Each row of a before or after table is a point. One or more steps were done to the points. Then noise was added and the rows were shuffled. The steps act on columns, c1 being the first. What was done? A step turns or swaps two columns, mirrors them in a line or flattens them onto one, adds a multiple of one to another, or multiplies or shifts one. Angles are multiples of 10 degrees, from the lower column toward the higher: turns from -170 to 170, lines from 10 to 170 but not 90. Use the fewest steps. Two steps may share a column if one is a turn and the other turns, adds or multiplies; they go together, in the order done. Otherwise the lowest column goes first.
In the rows, zero is written as 128.

Before (12 x 2):
[[154 163]
 [179  91]
 [139 156]
 [157 104]
 [170 123]
 [ 62 126]
 [130  81]
 [105 114]
 [112  76]
 [173 136]
 [144 147]
 [171  99]]
After (12 x 2):
[[ 98 175]
 [105  88]
 [137  85]
 [132 104]
 [ 96  99]
 [ 78 114]
 [ 91 121]
 [132 155]
 [142 102]
 [169 180]
 [ 67 113]
 [ 90 157]]
Steps: turn c1 and c2 by -130 degrees

Before (14 x 3):
[[147 107 111]
 [147 122 106]
 [146 165 147]
 [108 203 135]
 [ 88  92 103]
 [123 170 133]
 [124 173 120]
 [125  67 177]
 [167  93 125]
 [ 92  43 170]
 [175 154 129]
 [113 130 132]
 [183 132 113]
 [119  69 117]]
After (14 x 3):
[[136 121 113]
 [ 98 203 133]
 [136 166 143]
 [103 130 131]
 [158  94 125]
 [114 173 122]
 [165 153 128]
 [109  68 122]
 [ 82  44 157]
 [ 79  92 110]
 [174 132 118]
 [115  66 162]
 [113 170 132]
 [137 107 116]]
Steps: shift c1 by -10; multiply c3 by 0.7

Before (10 x 6):
[[180 105  75 171 118 104]
 [176 142 129 147 124  99]
 [150 180 122 141 114 140]
 [ 84 102 122 169  92  80]
 [170 128 139 117 113 120]
 [116 146  55 126 109 118]
 [139 168 122 117 117 131]
 [142  56 122 195 140  91]
 [105 140  79 160 148 113]
 [103  97  74 167  96 124]]
After (10 x 6):
[[119 129   9 123 131 116]
 [141 144 120 115 144 133]
 [140  92 120 194  97  91]
 [183 114  42 171 113 109]
 [147 153 117 144 148 139]
 [103  94  41 168 102 124]
 [175 136 129 147 134 101]
 [ 83  94 120 168 101  81]
 [171 121 146 117 123 120]
 [106 146  50 160 143 111]]
Steps: flatten c2 and c5 onto the line at 40 degrees; multiply c3 by 1.6

Before (9 x 8):
[[164 116  98 137 168 143 122 169]
 [163 113 174 145 176 143 181 143]
 [ 95 147 175  96 168 141 120 150]
 [ 73 146 100 131 136 101 105  95]
 [143 131 144 157  91 116 100 117]
 [157 117 162  81 149 169 194 114]
 [157 106 161 107  79  83 120 159]
 [ 94 125 117 156 147 164 178 136]
 [159 171 121 129 128 126 160 113]]
After (9 x 8):
[[159  98 114 157  97 101 140 114]
 [146 206 147 134 181 136 142 169]
 [168 136  87 108  90  90 105 158]
 [ 73 122 162 133 121  89 128  94]
 [142  98  81 143 182 173  94 144]
 [ 91 152 134 154 133 192 113 133]
 [ 81   4  97  95 153 129 141 152]
 [147 105  96  81 159 204 100 114]
 [159  29 155 128 139 151 102 114]]
Steps: turn c1 and c5 by 20 degrees; turn c2 and c3 by 150 degrees; multiply c2 by 3; mirror c6 and c7 in the line at 20 degrees

Before (10 x 9):
[[ 82 134 104  75 107 184  95 121  82]
 [135 139 121  96 119 119 134 205 109]
 [137 113 146  72  72 193 120 119  80]
 [146 138 125 151 139 156 125 162 195]
 [141 162 125 161 125 115 152 127 138]
 [170 191 142 131 191 142 166 160 156]
 [ 54  77 164 131  95 209 125 135  83]
 [126 169 185 137 154 112 126 142 191]
 [ 64  96 134  80  87 188 165 111 124]
 [152 109 141 136 184 107 134 142 162]]
After (10 x 9):
[[132 143 119  97 161 119 134 156 108]
 [127 141 123 155 150 155 132 150 194]
 [128  79 160 128 106 213 122 114  91]
 [131 109 143 134 173 108 133 166 160]
 [129 190 144 126 177 147 167 176 154]
 [127 130 102  77 113 186  93 118  83]
 [131 170 185 137 152 115 126 143 187]
 [130 113 145  75  95 191 118 101  79]
 [127  98 137  82 101 190 165  98 124]
 [131 161 121 161 128 117 152 128 136]]
Steps: multiply c1 by 0; flatten c5 and c8 onto the line at 40 degrees

Before (10 x 11):
[[142 161 116 116 136 118  94  44 195 101 130]
 [ 97 132  79 124 133 146  97 119 136 122  74]
 [183  94 128 120 149 173 102 131 135 131  86]
 [105 152 120 142 140 154  98  55 171 139 149]
 [120 127 127 136 107 141  64 145 146 122  86]
 [161 136  65 158  27 156  99 130 135 143 125]
 [ 89 151  90  58  76 162  70 139  77  67 138]
 [126 115 128 133 137 110 128  97 137 208 122]
 [134  96 124 155 103 109  85  90  94 121 167]
 [100 155 135  95 144 168 172 151  86 104  91]]
After (10 x 11):
[[160 135  79 146  26 156 101 130 101 115  88]
 [104 154 149 135 141 156  98  64  87 150  90]
 [118 127 137 138 109 141  64 168 116 142 117]
 [100 158 135 110 144 169 173 173 183 120 128]
 [ 97 131 116 129 135 146  97 163 130 140  64]
 [127 114 145  93 137 112 128 113  69  87 106]
 [ 91 152  90  99  75 162  69 129 227 147 114]
 [144 161 159 131 134 119  93  73 110 199  72]
 [134  97 128 155 103 111  86  73 143  96 122]
 [183  93 143 119 148 174 101 161 125 133 108]]
Steps: turn c8 and c11 by 50 degrees; turn c3 and c11 by 40 degrees; turn c4 and c10 by 30 degrees; turn c9 and c10 by 130 degrees

Before (8 x 12):
[[ 80  81  90 136  96  76 179 123 129 143 110 116]
 [111 107  85 112 157 113 124 114 134 145 153 147]
 [146 125 129  58  90 129  86 112 138 148 125 154]
 [103  81 125  38 154 136 138  52 123 101 165 185]
 [106 155  94 135  98 112  58 130  77 102 191  85]
 [109 168  95 101 111 133 126  85 130 151 149 121]
 [143 113 114 143  80 169 170  89 123 215 101 153]
 [121 119 108 162 147 126 121  88  60 115 110 122]]
After (8 x 12):
[[110 171  82 101 111 134 124  89 109 150 147 123]
 [112 107  80 112 156 113 125 111 124 154 147 145]
 [145 125 123  58  91 129  86 111 128 126 149 154]
 [120 117  99 163 148 124 121 128  52 108 117 120]
 [ 82  82  90 136  94  78 179 123 129 111 142 115]
 [103  82 100  35 154 133 139  64  86 165 100 184]
 [141 114 100 143  81 166 171  96 105 102 216 155]
 [106 151  93 136  97 115  58 157  86 192 101  83]]
Steps: add 0.3 times c8 to c3; turn c8 and c9 by 30 degrees; swap c10 and c11

Before (13 x 14):
[[ 80 100 129 103 112 120 160 163 180 118 170 172 114 186]
 [105 121 164 122 173 173 151 140 167 140 157 153 101 165]
 [103 103 142  75 173  79  95 100 116 137 141 120 165 119]
 [116  95 123  84 148 148 176 106 194 130 146 185 137 174]
 [ 95  96 104 132 185 111 104 129 128 135  91 134 145  97]
 [126 129 120 139 136 169 142  45  68  94 104  97 118 134]
 [147 130  97 107 167 200 114 110  99  85 108 120 101 179]
 [ 86 112 141 105 136  84  62  90 178 152 118 153 147 131]
 [ 85 102 105 132 194 140 141 129 206 106 169 129 113 188]
 [177 154  98 165 160 177 132  93  83  92 140 129 135 153]
 [142  96 139 126 172  78 109 107 135 133  91 112 122 147]
 [ 62  89 140 111 171  53  76  92 123 185  95 148 183 165]
 [148 186  80 120 158 176 162  95 101 119 121 106  92 157]]
After (13 x 14):
[[146  96 110 102 164 195 113 107 106  87 107 121  98  91]
 [ 92 137 136 106 133  82  63  92 140 155 118 150 185 115]
 [ 62 136 136 102 163  54  73  92 180 183  95 146 134  76]
 [ 95 172 114 122 186 107 105 127 143 137  88 132 132 129]
 [125 126 125 139 141 167 143  47 129  90 107  95  67 124]
 [ 87 111 113 120 195 142 140 130 101 109 167 126 204  65]
 [115 125 125  82 136 149 177 105 122 129 150 184 192  70]
 [177  92 107 157 167 174 130  94 140  90 139 133  87 130]
 [ 79 110 126 107 109 119 157 162 109 119 169 172 175  65]
 [102 152 137  66 164  79  94  97 165 139 143 117 125 118]
 [107 111 151 116 174 174 153 141  95 139 151 154 161  97]
 [145 138 138 119 168  78 108 107 120 135  92 111 132  91]
 [150  66  94 116 156 175 163  92  97 120 120 105  95 143]]
Steps: turn c2 and c14 by 140 degrees; multiply c3 by 0.7; turn c4 and c5 by 10 degrees; mirror c9 and c13 in the line at 50 degrees

Before (12 x 18):
[[156 156 174 102 109 125 148 167  96 108 146 137 101 137 148 124 161 117]
 [142 171  82 173  89 104 130 105 104 127 157 126 204 159 142 211 143 143]
 [157 155  86 164 111  64 145  53 125  56 194 166 153 123 148 184 159 118]
 [115 189 163 146 116  97 149 140 150 107 152 181  61 140 119 100 136 104]
 [100 138 139 132 103 124 150 110 101 110 119 168 106 106 135 148 130 129]
 [138 104  60 209 119  58  91 127  31 155 141 148 205 210 150 159 142  67]
 [157 197 140 156  92 201 100 131  95 102 179 160  71 132 158 100 196 106]
 [146 131 195 118 146  85 112 110 126 116  98 163 129 158  76 100 110 114]
 [136 141 157  90  95  89 122 137 113  99 121 182  67 156  96 117 142 183]
 [149 118 116 132 158 105 124 158 115 124 111 154 114 148  86 148 145 131]
 [172 148 157 114 156 141 148 135 145 127 121 189 151 147 165 107 124 170]
 [147 155 186 149 148  81 125 127  95 142 126 165  76 127 112 113 155 150]]
After (12 x 18):
[[ 88 141 161 126  67 116 120 138 135 175 121 182  69 100  98  90 139 118]
 [113 156 174 135  78 140 107 169 113 146 147 136 101 131 148 149 165 145]
 [149 135 137 139  72 139 122 109 107 145 119 167 106 157 136 119 138 103]
 [111 118 117 136 126 113 123 162 116 144 108 154 115 109  86 147 144 119]
 [115 155  85 137  82 127 114  52 109 223 193 165 154 140 148 179 166  91]
 [159 105  61 191  88  58 119 129  20 151 141 150 204  39 149 189 132 128]
 [118 198 139 149  61 200 152 131  90 100 181 161  70 111 157 146 187 171]
 [155 192 162 121  86 119 103 140 136 164 153 182  61 131 120 124 141 156]
 [ 98 155 187 147 117  83 129 128  93 145 125 167  76 127 111 115 156 137]
 [107 172  82 147  57 113 113 105  94 142 159 125 201 104 143 167 140  56]
 [ 65 150 156 116 126 141 103 134 149 121 123 192 150 120 168 114 132 146]
 [125 131 193 127 117 103 128 108 132 167  98 164 127  96  77 132 102 165]]
Steps: turn c1 and c18 by 140 degrees; turn c16 and c18 by -60 degrees; flatten c4 and c9 onto the line at 120 degrees; shift c5 by -30; mirror c6 and c10 in the line at 160 degrees; add 0.3 times c7 to c17; turn c7 and c14 by 150 degrees

Before (9 x 24):
[[147 143 129  66 132 140 135 118 128  95 142 150 100 118 178  97  74 151
   99  69 165 106 157 145]
 [ 87 123  81 141 149 150 138  91 156 125 133 101 122 116 185 187 213  70
  175  85 120 116 128 149]
 [100 154 159 106 122 140 120  86  87 130 145 117  95 109 168 124 150 132
  132  57 172  77  88 145]
 [108 155 160 170 121 109 151 115 156 143  85 105 135 133 128  76 151  85
  121 163 149  73 152 169]
 [ 62 125 136  98 155 102 146 158 147 142 167 130 101 157  94 123 170 113
  140 180 149 184 117 113]
 [111 171 161 117 171 154 184  57 112  87 128  98  83 153 144  68 158 104
  113  69 175 165 126 131]
 [137 178 130  96 115 167  93 177 206 194 166 131 129 157 116 161 127  71
  115 110 141  96 142 171]
 [162  70 117 107 114 127 127 158 150 121 162 105 133 131 142 150 155 174
   88 123 154 114 121  93]
 [123 118 179 143 112 105 142 109 119 133 139 131 128 125 110 118 133 156
  136 111 135 136 171 108]]
After (9 x 24):
[[164  10 122 146 114 128 128 114 154 109 150 111 129 132 143 153  96 154
   92 163 148 116  93  97]
 [128 108 183 115 116 105 139 137 115 137 143 129 131 130 106 119 121 170
  142 117 132 143 141 112]
 [106 164 163 137 112 144 127  38  88 100 194 124  97 110 163 128 166 107
  135  72 171  77  92 153]
 [115 193 163 168 168 150 187  78 120 132 172 101  92 157 147  69 203 115
  112  70 171 171 143 124]
 [ 87  74  83 125 151 146 130 148 157 142 169  99 117 117 182 186 197  83
  175  94 127 114 160 149]
 [138 221 134  79 108 161  91 250 209  75 166 130 130 158 121 164 184  91
  124 149 137 103 178 162]
 [ 61  99 143 122 153  99 138 168 149  94 115 130 107 154  94 116 167 107
  137 224 150 182 126 113]
 [103 166 148 101 122 111 152 189 152 162  75 103 136 137 128  68 173 102
  116 108 146  72 173 165]
 [151 182 131 182 136 139 135 129 132  80 183 147 102 118 176 100  97 166
   97  86 155 103 138 142]]
Steps: multiply c2 by 2; turn c2 and c17 by 30 degrees; turn c4 and c10 by 110 degrees; turn c18 and c23 by -40 degrees; add 1.5 times c23 to c8; turn c11 and c20 by 50 degrees; multiply c20 by 1.6

Before (11 x 32):
[[130 153 176 144  88  94 196 167  33 171 132 108 103 137 112 122 110 108
  100 160 171 136 108  93 125 115  96 101 111 125 153  62]
 [189 176  91 143 113 104 143 142 157  92 135 130 136  96 163 150 167 148
   74 102 135 159 105  79 194 134 127 117 156 121 140 155]
 [163  49 126 199 131  96 160 125 170 188 184 118 173 137  69 125 155 121
  157 147 127 118 109 152 111 120 130  88  92 135  78 180]
 [197 196 109 112 127 135 122 104 177 129 131 122 149 166 196 112 192 186
   61  62 124 133 158  74 119 163 144 100 185 118 120 134]
 [159 152 115 114 151  88 142 153 162  99 126  96 147 138 179  95 199 174
  100  62 101 106 105 111 146 144 121  84 135 136 127 155]
 [140  70 115 171 145  72 142 114 182 179 152 143 164 131  68 146  91 115
  173 119 135 106  78 174 101 146 117  94 112 137 133 134]
 [121 121 122 172 119 120 184 140  35 163 141  93  98 100 127 125  78 144
   69 140  99 142 128 115 175 116 112 129 108 130 152  85]
 [121 136 148 183 109 131 166 157  79 178 132  89 123 100 124  76  91  79
  120 171 136 165 101 121 141 147 143 129  93 146 170 104]
 [164  77 113 201 102  60 155 118 130 201 127 137 128 115  91  94 149 128
  189 116 156 101 107 181 100 134  86 132 102 101  99 113]
 [168 151 129 139 101 153 121 161 125 122 114 144 165 116 150 107 189 173
   74  48 137 111 182 115 130 116 146  65 146 142 164 144]
 [211 122 140 122 144 132 109 131 156 134 110 138 134 150 172 115 182 168
  102  49 109 154 108  83 164 127 154  72 137 107 141 146]]
After (11 x 32):
[[119 121 122 171 135 120 184 140  37 163 141 178  95 100 127 136  80  69
  143 141  98 142 129 135 175 116 113 128 117 152 119  84]
 [195 197 108 112 101 134 123 102 178 130 131 113 146 167 194 170 193  62
  186  61 124 133 159 156 119 163 147 100 170 122 140 133]
 [162  78 113 200 134  62 156 116 130 201 128 177 130 114  91 131 149 189
  127 116 156 103 109  82 101 133  85 131 120 109 161 115]
 [159 151 115 115 130  89 140 153 162  99 127 116 148 137 182 167 200 100
  174  62 101 106 106 127 146 141 120  82 123 124 122 156]
 [170 151 129 139 116 152 119 162 125 121 115 133 164 116 149 150 188  75
  174  48 135 110 183 127 130 117 145  67 153 156 102 144]
 [141  69 114 171 141  73 143 114 182 179 153 166 163 133  68  90  90 173
  116 119 133 106  79 107 101 146 116  94 109 130 119 133]
 [189 177  90 144 110 103 143 144 159  93 134 154 135  95 164 134 168  76
  149 101 134 159 105 164 192 134 128 118 157 142 130 155]
 [163  48 126 200 144  96 161 125 172 187 183 166 171 136  70 119 155 158
  120 148 128 119 109 112 112 121 131  89 100  79 139 179]
 [211 123 140 123 128 132 109 129 157 135 110 108 136 150 175 162 186 104
  170  48 109 156 108 152 165 128 156  71 128 150 143 147]
 [121 136 148 184 140 133 167 157  79 179 132 147 124 102 125 177  92 122
   78 170 136 166  99 114 141 149 143 129 109 161  94 106]
 [129 154 174 144 126  93 197 168  32 171 132 211 105 138 112 150 110  99
  108 161 172 138 108 147 126 116  94 103 133 153 122  61]]
Steps: flatten c5 and c29 onto the line at 120 degrees; add 1.5 times c7 to c12; turn c16 and c24 by 150 degrees; multiply c24 by 0.7; swap c18 and c19; turn c30 and c31 by -110 degrees
